Each row of a before or after table is a point. The points were changed in one or more steps. Then noise was added and the rows were shuffled. The steps act on columns, c1 being the first. Write out the steps. A step turns or swaps two columns, mirrors them in a line or flattens them onto one, adds a multiple of one to another, or multiplies or shifts one. Angles are multiples of 10 degrees, from the lower column toward the higher: turns from -170 to 170, lines from 10 to 170 but not 90. Use the fewest steps. Two steps may share a column if one is a turn and the other turns, adds or multiplies; they go together, in the order done. Otherwise the lowest column goes first.

Before (11 x 3):
[[-8.4  5.3  5.0]
 [-5.7 -4.7  0.0]
 [ 5.8  5.5 -1.8]
 [ 2.4 -0.3  1.0]
 [ 2.8  5.7 -0.5]
 [-7.6 -1.1 -0.7]
 [ 3.6  2.2 -1.4]
 [-0.8  1.1 -1.3]
 [ 3.6 -8.2  1.5]
 [-1.0  3.1  1.9]
 [-8.5 -2.5  0.4]]
After, 11 rows:
[[  1.2   6.2   6.1]
 [ -3.1  -3.3  -0.4]
 [ -9.8  -0.3  -7.2]
 [  0.2   1.0  -0.4]
 [ -9.6   0.1   2.4]
 [  1.6  -2.1  -1.1]
 [  3.6  -4.0  -3.3]
 [ -7.6   2.1   3.2]
 [ -2.7  -1.1  -3.4]
 [-10.5   1.9   1.4]
 [  1.2  -3.5  -4.3]]
Steps: shift c1 by -2.0; turn c2 and c3 by -130 degrees

Before, 9 rows:
[[-5.8 -3.0  2.5  2.9]
 [-1.1  0.9  2.1  1.0]
 [-0.3  1.2 -2.8  1.9]
 [-4.4 10.7  1.2 -1.6]
 [-4.5 -3.2  0.1 -1.5]
 [-4.0 -4.4  1.9 -5.6]
 [-6.2  5.8  1.0 -5.2]
 [-2.4  7.7  7.5 -8.3]
 [ 6.3  4.2 -6.7  0.0]]
After (9 x 4):
[[ -2.8   4.5   5.7   5.0]
 [  1.1   1.2  -2.7   5.9]
 [ -0.4   7.6 -13.8  -3.7]
 [  1.4   1.2   1.5   6.8]
 [  6.0   6.1  -6.6   0.1]
 [  4.0  11.0 -10.0   3.1]
 [  3.1  -4.0  -0.2  -0.7]
 [  5.0  -3.0  -2.4   7.9]
 [  4.3  -2.6   0.9   3.7]]
Steps: turn c1 and c3 by 160 degrees; add -0.7 times c2 to c3; shift c4 by 5.0

Before (11 x 8):
[[ 0.5 -5.9  4.7 -2.5  5.7 -1.2 -1.1  2.9]
 [-2.8  1.5 -3.7  3.8 -7.1  0.7 -3.3 -0.7]
 [-1.0 -1.3 -7.5 -1.8 -1.2  0.1  2.8  0.4]
 [ 0.5 -6.5 -1.0  7.7 -6.3 -3.8 -2.8 -3.4]
 [ 4.0 -5.3 -5.0  0.0  3.7  0.0  3.4 -7.0]
 [ 7.7 -0.2  2.6  6.5 -4.9  1.4  1.7  0.3]
 [ 0.9  1.2  0.9  5.1  0.7  0.0  0.6 -4.4]
 [ 7.0 -4.0  1.9  5.5 -4.9  1.8 -8.2  6.0]
 [ 6.5 -3.8 -6.6  3.3 -5.0  5.6  5.3  4.3]
 [ 8.1 -3.2  1.9 -3.5  3.3 -2.7  5.0 -3.8]
 [-3.9  6.2  6.2 -3.3 -3.1  9.5  0.9 -5.3]]
After (11 x 8):
[[-2.0 -1.0 -9.0  7.1  4.9  4.8 -6.3 13.1]
 [ 4.4 -9.9 -4.9  8.9  1.5  1.2  3.8  9.6]
 [-4.8 -3.5 -0.2  8.3  6.6  1.2  2.8  0.0]
 [ 3.4 -2.7  1.8 -0.3 -7.0 -1.2 -3.6  1.5]
 [-7.5  0.5 -3.2  1.5  1.6  0.6 -3.2  1.6]
 [-1.7 -1.1 -6.5  3.8 -4.2 -0.7 -5.2 -5.8]
 [ 5.7 -0.4 -6.0 10.4  4.7  1.2 -1.3  2.3]
 [ 1.5  1.2 -0.2  8.5  0.5 -0.7 -0.2 -3.9]
 [ 5.5  2.1 -6.4  0.9 -2.8 -2.6 -6.0 -8.0]
 [-0.9 -8.5 -0.9 12.7  3.9 -3.8 -2.0 -9.3]
 [ 3.0  3.1  6.2  0.5  4.8  9.4  3.3  9.2]]
Steps: turn c1 and c3 by -60 degrees; turn c2 and c7 by 140 degrees; turn c2 and c5 by -160 degrees; shift c4 by 4.0; add 1.5 times c6 to c8
